Rows are points. Each copy is the shape, with its points in the same order, turned, moved and blurred by noise. Say if it was mirrored as well.
In the rows, zero is written as 128.

Shape:
[[128 194]
 [156 111]
 [195 153]
 [156 187]
 [118  94]
 [165 116]
 [ 55 184]
 [159 128]]
Copy 1, 8 rows:
[[195 100]
 [138 174]
 [196 181]
 [203 132]
 [106 149]
 [146 172]
 [147  43]
 [157 163]]
Copy 1 is: mirrored
Copy 2 (8 x 2):
[[173 150]
 [115  79]
 [173  69]
 [184 119]
 [ 81 111]
 [124  80]
 [125 203]
 [131  83]]
Copy 2 is: only turned
Copy 3 (8 x 2):
[[170  87]
 [139 178]
 [194 164]
 [200 113]
 [109 164]
 [158 168]
 [115  52]
 [162 161]]
Copy 3 is: mirrored
Copy 4:
[[194 118]
 [107 107]
 [134  54]
 [171  78]
 [109 147]
 [103  95]
 [206 184]
 [121  95]]
Copy 4 is: only turned

Shape (9 x 3):
[[ 70 143 122]
 [ 90 135 160]
 [186 111 152]
 [ 88  66  96]
 [184  85 133]
 [162 145 105]
 [188  66 146]
 [ 35 111  87]
 [ 95 112 122]]
Copy 1:
[[137  62 147]
 [115  82 183]
 [107 173 156]
 [201 102 141]
 [148 189 152]
 [ 97 146 112]
 [148 200 169]
 [174  38 124]
 [153  89 154]]
Copy 1 is: only turned
Copy 2, 9 rows:
[[134 148 184]
 [167 143 155]
 [139 131  63]
 [116 218 143]
 [123 161  57]
 [ 96 116 105]
 [139 171  45]
 [114 198 211]
 [133 167 148]]
Copy 2 is: mirrored
Copy 3 (9 x 3):
[[155  74 112]
 [178 115 127]
 [106 189 105]
 [147  80  37]
 [106 171  76]
 [ 88 126 121]
 [108 194  60]
 [165  34  67]
 [139  88  90]]
Copy 3 is: only turned

Shape, 7 rows:
[[ 61  51 143 135]
 [174  83 185 112]
 [104 180  92  99]
 [100 105 154  86]
 [115  50  93 129]
 [163 178 109 146]
 [174 164 103 119]]
Copy 1 (7 x 4):
[[227 178 104 105]
 [204 126 195 175]
 [121  99 129  72]
 [208 113 118 132]
 [227 160 172  74]
 [106 125 182 110]
 [124  99 200 112]]
Copy 1 is: only turned
Copy 2:
[[ 60 186  71 120]
 [131 209 176 103]
 [137  94 125 198]
 [ 83 161 138 157]
 [123 206  70 145]
 [189 104 138 141]
 [188 130 147 163]]
Copy 2 is: only turned
Copy 3 (7 x 4):
[[ 99  66 134  39]
 [ 93 112 218 120]
 [156 177  94 123]
 [120 140 159  71]
 [ 59  87 117  96]
 [156 141 132 181]
 [127 163 135 169]]
Copy 3 is: mirrored
